Each wall is flat, endless, passes through zero and stands at right angles to its row. A trip goes straight from one point to another. Which walls does it cross, in order?
In the rows, zero is written as 128.

Walls:
(1): [120  73 138]
(2): [ 71 166  93]
(3): [107 109 139]
Trips:
[148  47 143] to [154 167 121] => 3, 1, 2
[163  96 128] to [170 192  89] => 1, 2
[ 89  97 178] to [124  82 133] => none
[ 60 102 195] to [145 162 108] => 1, 3
[126  40 148] to [185 143 116] => 3, 1
[ 86 172  85] to [ 97 151  44] => none
[166 186 160] to [130  14 144] => 1, 3
[123 133 103] to [ 84 127 126] => 3, 1

Walls:
(1): [107 191 165 166 106 172 129  76]
(2): [ 90 148 131  85  80 144  70  71]
(3): [154 117 114 161 115 147 109 139]
(4): [140  90 171 190 144 158 138 155]
Trips:
[249 179 129  89 148 121 180 156] to [149 119 131 190 125 153 158  68] => 4, 1
[ 93 143  92 125 154 153  88  98] to [175  92 139  53 121 147 132 136] => 1
[108 166 126  72 148 103  90 145] to [ 86  28 120 143  72  60 107 125] => 3, 4
[168 146 102  70 103 123 149 177] to [110 142 134 120  97 182 104 115] => 2, 3, 1
[136 131 121 196  74 141  90 123] to [127  87 190  95  69 152 112 137] => none

Walls:
(1): [163 134 163 150 141 158 173 101 168 173 135 117 158  83]
(2): [ 92 123 169 117  91  95 104 105 108 160 162 161 151 148]
(3): [119 112 155  92 125 122 136 120 141 103 162 165  64 121]
(4): [148 112  96 163 124 134 156 165 110 181  83 125 174  81]
Trips:
[116 102 157 157 163 188 123 155 125 120 102 151 159 138] to [ 27 247 167 200 119  99 111  92  88 111 143 126 121 112] => 2, 4, 1
[108 164 121  25 166  47 128  63 116 108 148 187  94 151] to [ 76 150 169 129 136 169  41 135 128 178 123 168 126 121] => none
[163 154 174 153 165  65 203 108 121 124 107  62 138 144] to [174 142  90 114 124  69 192 129 138 152  95  60  67 106] => none
[183 191 176 155 111 158 142 112 126 100  83  51 150 101] to [118 115 109 121 167 129 143 146 141 184  54  91 192 131] => none
[145 158  66  94 173 139 118 150 134  95 126 103 137  81] to [ 91 158 139 111 136 131  99 165 158 102 127  84 135 139] => 4
[ 97   7 152 161  86 151 156  86 141 157 113 139 141 164] to [149 144  96 105 167 164 140 160 108 147  98  73 140 131] => 3, 2
[129  87 152 172 132 112 141  70 198 135 122 129 112 145] to [ 88  94 128 124 179  59 127 108 121 130 155 124 168  93] => 4, 3

Walls:
(1): [ 83 134 118 127 130  95  73 137  73  62 106 119  59 125 125  84 143  99
 100 129  63 156 107 155]
(2): [118 126 117  76 165 134 120 165  58 108 151 162  51 167 141 120  94  61
 165  71 143  61  65 122]
(3): [148 124  92 130 123 143 198 105 118 162  89  72 152 173 127 117  74 109
 159 118 123  92 211  97]
(4): [167 153 147 142 102 152 123  96 142 115  92 143 139  78 116 166  39  86
 162 192 108 141 153 113]
Trips:
[148 139 121 145  65 194 172  62 151  90  94 134 141 116 130  99 136 150
 135 219 113 158 110  40] to [163 152 150 106 133 161 156 134 139  92 119 138  84 108 152 166 160 186
  63 118 151 114 172 188] => 3, 4
[ 92 147 146 123  66  84  93 182  75 106 178 145 160 133 116 124  97 142
 143 144 138  99 156 113] to [139 121 153  52 234 146 159  60 141 148  54 148 150  98 145 126 102 137
 175 136  84 125 159 119] => 3, 1, 2
[152 131  72  97  64 161 129 124  58   8 194  88 153  64 112  71  87 164
 146  75 146 105 179 171] to [151 168 116 160 174  95 142 148 157 137 108 203  55 154  76  85 112  92
  94 207 138 120 148  53] => none
[145 180 163  86 147  77  90 162 134 105 147  87 155 157  93 146 151 160
 167  75 156 100 182 153] to [ 98  96 204 159 176 103 102  83  94 111 106 227 123 105 129 157  77 209
  49  94 111  73 123 132] => 3, 1
[106 170 163 163 141 176  87 113 173 167 134 104 107 133  53 135  92 132
 194 138  95 187 178  91] to [139 133 123 142  95  94 162 105 134  98 150  82 167 160 136  75 107  88
 160 155  99 144 180 139] => 1
[ 23  85 205  74 107 129 156 117  99 123  56 139 138 191 129  89 164 123
 101 133 176  87 118 175] to [107 138  94 136  52 135  66 119 129 104 105 110  87 150 164 110  95 104
 150 112 186 184 136  91] => 3, 4

Walls:
(1): [105 160 120 105 175 126 162  39 125 149 160 120 135 118 123 116 111  60
  99  56 188 174 147  99 170 169  93  85 149 102 163 106 119 214 100  66
 151 114 150 139 126 162  75 132 139  96 133  68]
(2): [128 146  18 160 119 104 156 104 140  95 154 115 110 109  59 100 132 139
 157 133 109  94  65  97 136 177 131 132 136 126 127  73  94 116 155  97
 108  86 120 163 119 149 188  79 136 159 137 118]
(3): [104 203 120 104 149 164 138 115 135  27  45 134 152 147 107 119 213 115
 128  77 130 105  87  96 116 135 158 142  89  86 108 141  43 110 126 108
 191 124 103 139  97 132 162 109 102 148 163  85]
(4): [136 124 138  69 158 140 123 134 166  88 102 156 157 116 168 145 118 175
 134 158 148 112  83 160 127 192 133  89 116 141 128  99  70 113 100 156
 108 123 177 104 129 142 115 121  74 112  84 141]
(5): [180 102  24 152  69 162 145 141  99 138 136 151 107 132  66 125 101 198
 147 163 133  86 153 160  87  95 135 155 112 122 113 148 158 114 129 103
 174 127 142 120 143 144 135 113  96 249 168 118]
(6): [105 118 143 124 160 168 214 140  90 179 123  91 120 126  91 175  95 133
 130 143 137  87 143  91 144 122 149 134 109  87 107 111 171  99 147 102
  86 138 139 122 127  77 103 116 151 195  90 179]
(7): [110 148 170 102 123 131 153 134 128 155 146 193 156 163 133 146 107 116
 108 137 140  48 177 127 155 128 157 137 150  55 127 140 130 141 144 173
 141 122 114 118 131 130 179 123 102 132 159 118]
Trips:
[154 181  89  30 167  81 163 109 161 126 120 101 114 134 155 174 115  95
 140  70 127  96  92  64 144  88 128 183 138 108 114 203 143 118 155  78
 163  65 148 152 175 192 110 137  98 150 121 154] to [133 144 143  95 129  80 113 139 135 114 183 120 157 157 147 126 144  76
 114  90 193 113  98 166 112 156  78 134 147 134 141 145 102 123 205 147
  69 139 152 193 179 185 166 129 163 109 128 134] => 5, 6, 4, 3
[123 172  96  91 179 135  59 164 129 133 136 105 128 121 102 191 117 128
 140  54  40 137 168 118 149 160  73 160 113 150 159 122 123 105  89 181
 146 102  76  77 176 168  85 114 120 117 100 110] to [155 111 117  75 176 121 130 101 209 167 179 116  56  79 154  91  91 153
  82 117  97 112 131 145 143 118 133 141 169 182 140 183 112  42 111  70
 143 155 114 132 113 156  85 115  72 124 104 101] => 3, 5
[ 85 112 109 140  94 177 153 141 116 100 165 131  92 132 169 101 137 170
 120 137  96 140 138  85 109 116 100  53 109 175 131 105 146 154  87 123
 149 173 154 154 131  11  82 128 143 137 191 102] to [188  72 114 156 151 152 101 121 156 171 127 105 128 127 133 141 169  95
 133 166 107 105 132 111  87 123 145  71 119 150 124 115 170 139 174 124
 102 140 175 142 122  78 169 138 136 122 110 110] => 1, 2
[110 148 149 102 125 148 138 138 140 137 168 105 130 171 159 170 200 147
 121 128 144 143 182 152  59 137 183 162 192 189 191 155 161 148 150 146
 106 172 149  94 144 181 114  86  93 135 103 153] to [ 51 220 112  68 100 124  89 134 184 109 151 180 146  74  77 121 124 176
 129  74 150  84  86 113 200 156 107  75 122 129  75 117 123 164 174 102
 136 140 141 182 151 106 135 162 107 157 118  89] => 1, 3, 2

Walls:
(1): [228  86 146 127 185 144 182 137 128 131  58 102 121 119 235 223 155 162
 143 158 182 180 114 120  76 155 101 100 184 104 191 211  98 158  78  48
 111 163 117 108  54 112 206  98 142 151 120 199]
(2): [ 97 199 117 179 139 119 151 129  84 124 125 134 103 160  83 111 142 117
  99 124 126 133  67 105 112 122 117 126 127 149 208 135  72 127 198 136
 159 131 118 139 183 161 227 102  94 102 115 147]
(3): [ 57 168 112  89 136 185 178 179 104 111 124 159 135 168 105 114 189  82
 125 159  75  94 115  40 215  93 117 128  96  54 164 115  94 161 179 103
  76 141 120 107 108 120 112 146 141 197 145 141]
Trips:
[ 91 136  73 195 171 172  84 113 141 102 107  63 144 104 158 148 126 168
 140 120  90  71  79 132 147 104 149 105 143 131  95 176 162  89 128 102
 191 167 100 113 113  91 159 106 122 173 103  95] to [ 70  53 103 146 147 107 113 105 108 153 167 122 156  99 188 159 184 131
 139 123  74 158  85 134 114 182  79 142 163  79  71  58 123 123 137  70
 185 147  95 168 112 154 178  75  48 147 139 125] => none
[188 127 165 163 205 141 103 114 114 123  87 120 151 153 173 133 186  66
 181 192  89  95 139 128 119 124 122 129 140  87 142 133 127 162 138 146
 128 133 102 130 146 121 154 199  76 159 150  92] to [121  63 127 142 118 155  89 151 106  43 140 103 149 176 148 141 147 127
 112 126 181 142  66 124  96 129 136 154 127 123 121 136  91 125 141 115
 119  76 221  99  80  58 104 152 123 148 158 162] => 2
[ 60  73 106 122  72 157 157 154 164 149 165 173  86 161  53 146  77 146
  85 168 150 117  98 169 118 204 118 137  48 172 117 133 211 140  29 148
 101 132  47 146 116 102 104 100 150 128  99 134] to [116  95  74 176 105 133 146 134 121 156 162 150 134 186 174 187 150  68
 129  60 161 113 194 152 176  78 105 124 129 147 105 145 113 138 167 110
 216  60 104 112  86 134 127 107 122 166 183  94] => 3

Walls:
(1): [203 141 138 168 116 105 100 145 133  81 141  99 120  95 154 144 112 145
 142 119 106 114 137 114 113 147 164 158 141 177 138 173 147 165  63 158
 113 137 149  96 132 166 129 124  85 155 119 185]
(2): [101 114 125 186 145 125 135 147 144  97  70 176 108 138 111 102 131 123
  89 113 112 123 181 172  93  72  95  83 130 142 138 120 162 146 120 123
  83  96 116 151  95 150 127  93 110 126 134  61]
(3): [141 124 187 124 129 127 174 132  82 142 123 134 118 169 110  89 209 110
 138 157  95 147 127 167 135 112 123 144 108 144 152 173 104 130 143 142
 216 137 166 141 112 141 131 135 128 134 118  89]
(4): [102 143 128 115 149 132 169 150  98 194 153 110 158  98  97 133 159 144
 166 157 167 120 102 169 160 193  81 137 188 184 136 130 185 194 144 129
 105 138 127  90 163 117 160 128 156 131 135  54]
(5): [162 131 168 123 127 155  87 135 115 117  96  51  79 138  79 117 104  73
  91 115 151 145 147 113 109 125 100 161  86 127 147 187 165 144 163 130
  81 108 139 180 158 114 104 178  79 149 111 156]
(6): [124 124  85 152 135 118 149 175 137 174 142  96 163 143 121 147 152 193
  98  84 142 114  81 147 138 133 147 124 128 105 116  81 141  91 116 156
 141  89 148 117 127  66 118  79  52 113 112 144]
Trips:
[147 119  60  61 107 102 105 169 188 124 133 116 151  87 151 105 120  88
 127 184 123 106 123 129 187 107 148 175  18 189 147 127 143 106  75  70
 140 103 172 105 156 131 147 168 128 164 124 150] to [145 173 114 107 107  95  76 125  85 106  89 159  89 149 137 134 133 135
 178 159 144  99 135 112 120  68 147 125 130 128 124  99 110  38 122 157
 132  42 124 175 172 155 148 176  91 118 101 105] => 3, 2, 1
[ 99 131 155 112 119  75 149 116  89 124  92  84 134 125  30 155 104 102
 168 162 115  86 131 150  92 137 142  67  92 141 151  91 131  93 106 116
 112 137  97 144 172 173 137 116 125  87 149 141] to [149 161 123 167 169  92  73 149 147 133 160 100 182 198  60 129 214 122
 128 117  83  90 113 131 134 174 192 103  97 118 106  85 199 107 136 157
 171 139 144 149  72 197 151 134 125 146 114 167] => 3, 6, 4, 1, 5, 2
[ 60  93 181 144 102 168 126 141 156 122 100  81  89 104 157 140 142 124
 145 103  66 121  87 167 109  86 102 111 144 178 118 125  69 160 101 145
  40  70  81 103 143 169 147 157 208 171 153 152] to [136 127 129 102 115 168  60  84 161 123 142 104 119 150 145 191 101 122
 111 144 143  32 147  97  73 113 118 110 107 110 115 112 107  86 111 155
 127 114 164 107  77 100  69 196 142 166  97  62] => 4, 1, 2
[144 114 150 174 179 160 148 188 130  89  94 134 127 173 127 129 147 132
  81 147 110  96 124  75  83 100 138  93  83 147 158  71 162  73 134  94
 105  87 163  94 154  46 131 135 194  52  73 181] to [ 65  87 129 177 160 159 177 112 113 176 125 140 125 146  93 107 115 160
 136 161 135 152  82 123 150 121 110 140 174 135 132 144 163 100 110 128
  77  73 137 126 141 200 113 117 122 152 123 142] => 4, 5
[161 113 160 132 120  92 117  97 117 131 103 199  96  59 105  91 109  96
 132 158 113 115 142 139 134 141 171 161 120 181  75 143 127 142 135 126
 121 119 110  11 158 191 154 172 123 141 115  86] to [121 135 150 142 133 183 188 155 105 134 139 153 163 131  71 151 146 183
 116 201 165 136 136  72 123 141 161 154 122 115 136 170 116 175 139 110
 168 182  70 135 153 107 157 165 162 103 111  90] => 2, 1
[ 72 125 146 179 158 120 142 174 106 152 115 235 164 131 194 176 186 102
 122 127  82 121 104  99 107 103 116 158 135  80 117 110 128 187 191 149
 149 113  97 145  68 116 113  85 118 151 115  86] to [153 127  95 121  91 158 145 214 199 164 141 138 187  85  78 131 120 153
 136 128 118 166 147 113 173 124 156  73  84 145 164  73 105 123 119 136
  77 147 175 190 197 192  88 109 130 130 140 102] => 3

Walls:
(1): [128 150 133  82 109 118 134 168 167 143 132 175  86 189 106 174 108 148
 142 127 173 122 118  86 166 132 123 119 103 176 164 108 192  96 154  93
  76  98 101 154 157 165 106 191 145 126 112  88]
(2): [114  45 116 122  81 182 128 126 123 146 128 138  78 134 133  92 170 143
 212 150 171 154  77 117  88 131 164  66 103 118 104 106 153 127 172 142
 135 147 160 191 169 120 119  67 126  91 152 125]
(3): [191  57 135 110 178 174  99 105 129  88 123 106 163 133 165  61 125 144
 106 119 149 136  90 113 109  52  80 165 121 166 114 136 169 142 140 116
 192 145 150 181 117 147 115  68 178 115 118 179]
(4): [116 120 121  99 100 135  91 130  86 140 104 128  68 148 120 127 110 129
 120  94  89 195 196 181 102  28 137 131 145  93 164  71 124  52 157 123
 175 147 132 138 129 138 116 143 118 161 137 176]
(5): [154 125 136 143  78 136  66 100  70 126 141 132 130 147 166 162 105  98
 110 124 101 145 146 103 175  85 102 153  85 111 129 124  97 198 213 152
 118 188 145 102 145 193 137 172 169 143 164 119]
(6): [149 134 149  77 154 193 111 185 139 108 137 127  73  90 135 138 112 106
  93 160 181 104 140 156 132 137  84 144 132 128  92 118 147 128  93 118
 150 154 104 176 161 140 116 189 172  98  97  69]
(7): [ 64 126 118  72 143 197  86 123 145 108  86 113 119 138 121 115  93 135
 161 136 173 143 108 169 103 115  67 106 109  84 167 120 143  97 123 126
  89 103 125 192 122 131 155 155  56 144 155 177]
Trips:
[221 140 142  83 179 120 181 159 142 115 117 150 120 138  27  79 104 153
 212 169 149 154 117 174 136 130 133 156  97 127 151 132 111 142 171 135
 124 105 152 134 117 162 101  95 171 101 137 143] to [ 93 147  93 141  83 121 126  99 154 167 126 112 102  67 146 127 171  94
 139 121 118 151 161 114  62 124 123 115  57  47 120 128 135 137 114 200
 120  97 111 109 165 152 190  89 161 131 139  89] => 6, 1, 3, 5, 4
[103 139   7 149 118 139  65  91 115 113 146 124 124 129  47 109 213 120
 113  42 119 100 105 168 196 131 145 112  78 153 147 173 171 140 123  63
 138 123  91  73  61 103 174  99 165 176 132 121] to [170 107 172  78 123  95 147 167 166 160 122 162 144 147 117 151 146 123
  97  53  94 174 117 118 121 164 105 113 154 119 165 113 136 145 164  55
 161 162 156  95 141 110 180 136 130 113 129 132] => 5, 1, 4
[172 131  92 125 107  72  96 137 150 198 141 115 151 119 140 211 124 128
  87 172 195 147 152  98 143  73  97  97 161 180  72 112 145 125  87  83
 133  99 125  97 113 153 178 109 126  79 155  89] to [159 124 149 179 164 183 129  31 104 108 137  96 126 116 105  46 131 165
 104 157 146 145  38  65 105 184  77  96 148 151 159 197 172 116  89 122
 147 132 148 116 133  97 113 156 183  70 147 114] => 3, 5, 2, 1
[105 123  62 160 216 104 199 149  91 121 138 178 146 152  79 176 117 122
  78 149  62 188 100 160 149 100 122 156 154 106 112 127 113 137 176 120
 126 160 108 104  97 171 116 146 150 165 115  88] to [201  82 195 142 135 106 192 145 134  98  84 108 189 169 162  97 101 140
 113 106 112 177 197  83 176 168  92 179 126 166 129 119 112  89 125  89
  76 161 120  99 112 107 167 155 136 185 115 164] => 1, 3, 4
[ 86  74  82  83 166 127 145  91 139 150 139 114 125  69  82 197 104 107
  45 180  59 109 210 128 114 103  98 105 109 120 139 143  97 147 165 163
 109 102 152 159 160 190  98 131 147 125  70 109] to [155 152 154 130 167 139 154 126 145 121  81 109 111 156 180  94 136 108
 138 141 107 124 188 139 145 122 143  89 124  65 147  69 103 164 157 127
 118 106 104 102 190 167 117 168 185  96  71 167] => 1
[ 90 128 141 113  93 141 124 149  83 164 174 119 146 147  82  76  64 120
 139  91 119 148 171 132 124  89 111 131 181  92 165 130 102 100 127 191
 116 138 162 117  72 139 120 146 178  54 148  93] to [145 136 162 117  65 142 114 123 133 131 146 135 102 137  93 191  96  63
 190 156 170  97 112 121 140 112 112  78 103 159 117 143 157 133 162 126
 124 154 155  64 172 129 165 134 132 191  40 142] => 6, 1, 2, 7, 4

Walls:
(1): [ 99 141  77  67 164  92 143 153  71 103 146  88 153 127  46  91 120 116
 100 140  86 107  90 137 154 163 171 159 138  96 136  88 180  92 124 120
 130 178 122  89  93 116  96 121 115 116  96  72]
(2): [124 122 106 145  87 176 164 103 149 140 139 123 143 138 147 171  96 107
 103 156 122 135 117 123 114 124  79 166 124 139 115  95 127  63  80  68
 114 102 106  75 111  83  72 191 110 185 138  63]
(3): [122 127 191  93 168 148 137 104  79 130 128 122  86 184  91 143 101  68
 102 100 194  97 196 177 179 154 185 149 138 156 114 155 161 101 156 184
 146 186  89  59 122 139  71  45 170 105  81 174]
(4): [117  99 124  31 130 147 157 120 101  95 160 153 178 132 155 155 172 160
 123 122 157  58 141 118 113 124 151  57 108 123 147 154 158 136 125  84
  79 104  80 138  72 123 115 167 136 164 168 123]
(5): [115 125  72 161 160 142 134 102 115 158 177 144 129 165 213 147 126  69
 150 132  78 200  43 124 124 185 120 189 120 138  95 114 183 135 137 108
 145 160  73  84  87 150 148 109 132  67 132 107]
(6): [ 89  73 161 119  82  93 123  81 175  78 133 144  94 185  94 103 164 126
  62 172 110 169 189 140 115 194 118 100 123  78 140  65 107 110 140 144
 132  98 182 115 101  78 127  46 153 163 120 148]
(7): [123  79 120 218 153  31 174 148 115 164 139 120 154 143 110 119  78 168
  67 111 147 167 152  89 117  86  87 128 170 181 135 155 111 142 134 144
 216 153 100 136 138 114 109  93 162 190  97 118]
Trips:
[191 114 120 135 125  42 178 116 147  60 173 140  69  60  92 117 132 108
  57 177 170 116 113 172  88 163 139 170  61 110 103 133 130  99 116  17
  91 103 174 222 139 117 103 115 106 127  99 108] to [144 121 115 141  64 125 113 180 171 101 128  84 114  66 207  76 134 127
 111 163  88 136 119 136  63 124 151  99 173  84 178 133  69 128 168  91
 187 156  90  84 136 141 110  99 104  88  85  68] => 4, 7, 5
[ 75 167  98 162 137 213 148 170 137  79  94 174 115 152 135  94 145 141
 105 136  85 169 136  87  80 138 105 185 140  60  56  53 148 145 143 159
  59  77 170  75 142 123 113 120  72 222 163 141] to [ 90 126  52 164 114 123 161  97 122 110 160 126 144 170 189 125 116 151
 191 128 139 116 115 122 104 126 141 114 117  73 149 142  52 126 111 139
 106 179 101 128 134  76  51 103 167 189 104 109] => 4, 7
[122 111 152 135 152 172 150 137 133 205 128 163 121  89  73 190 185 124
  78 160 126  87 120  47 119 152 149 153 134 153  92 133  98 114  98 145
  98 127 104 131 141 151 116 138 112 147 136 218] to [ 88  98 187 145  74 169  60 161 168 105 133 113 192  92 109  98 188 166
 113 102  45 155 142  85  68 167  86 148  61  53 129 120  78 177  66 140
  88  90  41  92 215 101  82 181  34  67 130 125] => 3, 6, 4
[124 149 135 222 187 175 117 107 131 109 127 147 160 171 114 119 104 102
  92 102 106 154 122 140 136  77  93 141 173 104 101  62 164 157 103 136
 102 193 162 157 134 202 164 152 102  58 116 101] to [109 125 150  98 146 166 158 113 124  65 200 143 175  98 117 175  95  59
  92 119 128 130 105 157  96 157  76 113 158 156 109 162 135 183 132 154
 129  43 154 141 117 181 144 127 227  88 101 181] => 7, 1, 3, 4, 6
[185 122 153  49 101 184 127  79 125  63 101 147 120 117  61  94  91  91
 143 176  74 110 105 196 120 138 118  89 143  46  88  82 139 175 145 175
 151  99 174 108  50 129 103 100 152 161 108 152] to [146 102 110 171  41 166 139 107  80 141  76 129 155 105  28 116 128  85
 111 150 170 127 140  77 157 110 224 127  60 105 150  71 132 151 112 185
 149  68 126 114 226  92 147 152  91 101 156  83] => 4, 2, 3
[ 77 188 119 168  54 108 140 123 169  99  89 120 178 128  80  87 137 165
 131 155 175 127 153 116 151  94 196 137 126 207 137 192 161 144 107 106
  53 148 150  96 143 100  97 177 115  68 171 149] to [224 150 165 148 107  78 116 178 157 124 116 153 131  58  67 178 161 158
  96 174  78 115 135  92 150 124 123 157 124 134 101  84 181 206 176 140
  64 149  98  98  85  76 157 165 119  92 118 137] => 1, 2, 4
[102 130 112 129 155 132 125 175 128 144 164 103 173 118 174 118 111 165
 113 139  68  73 195 162  76 111 162 111 130  86 130 204  52 202 173 160
 113 137 103  95  66 132 115 124 119 105 139 145] to [166 137 122 151  73 114 102 142 166 229 116 144 133 121 119 213  67 164
  67  95  94 147 204 105 122 153 192 225  86  59 109  60  97 101 124 110
  61 147 154 184 128 135 118  30  92 157 120 152] => 6, 4, 2
[ 88 131  85 137 103 183 147 154  61  66 145 138 146 117  75  95 178 135
 140 146 136  96 164  55 171 141  91  80  62 221 133 104 107 125 138 160
 125 160 146 136 143 112 114 202  85 164 122 216] to [ 82 185  90 142 120 154  84 131 129 101 208  95 145 194 106 165 149 120
  91  96 134  93 158 129 115 124 120 148 128 121 119  95 144 249 146  54
 165 119 105 106 114 198 129 110  87  99 151 114] => 5, 3
[136 149 136 110 108  80 121 177 110 106  52 146 135 154 159 143 105 144
 109 150  95 141 116 129 192  93 175  99 149 106 127 128  82  66 112 111
 188 129 138 134 135 121  67 130 136 142 105 143] to [132 143  90  74  68 172 136 175 122 138 160 108 136 106  85 104  59  74
  35  67 124 171  80  60 116 145  80  97 128 113 150 205  84 201  71 109
 133 101 148 124 148  97 102 144 100 154 121  94] => 3, 6, 4
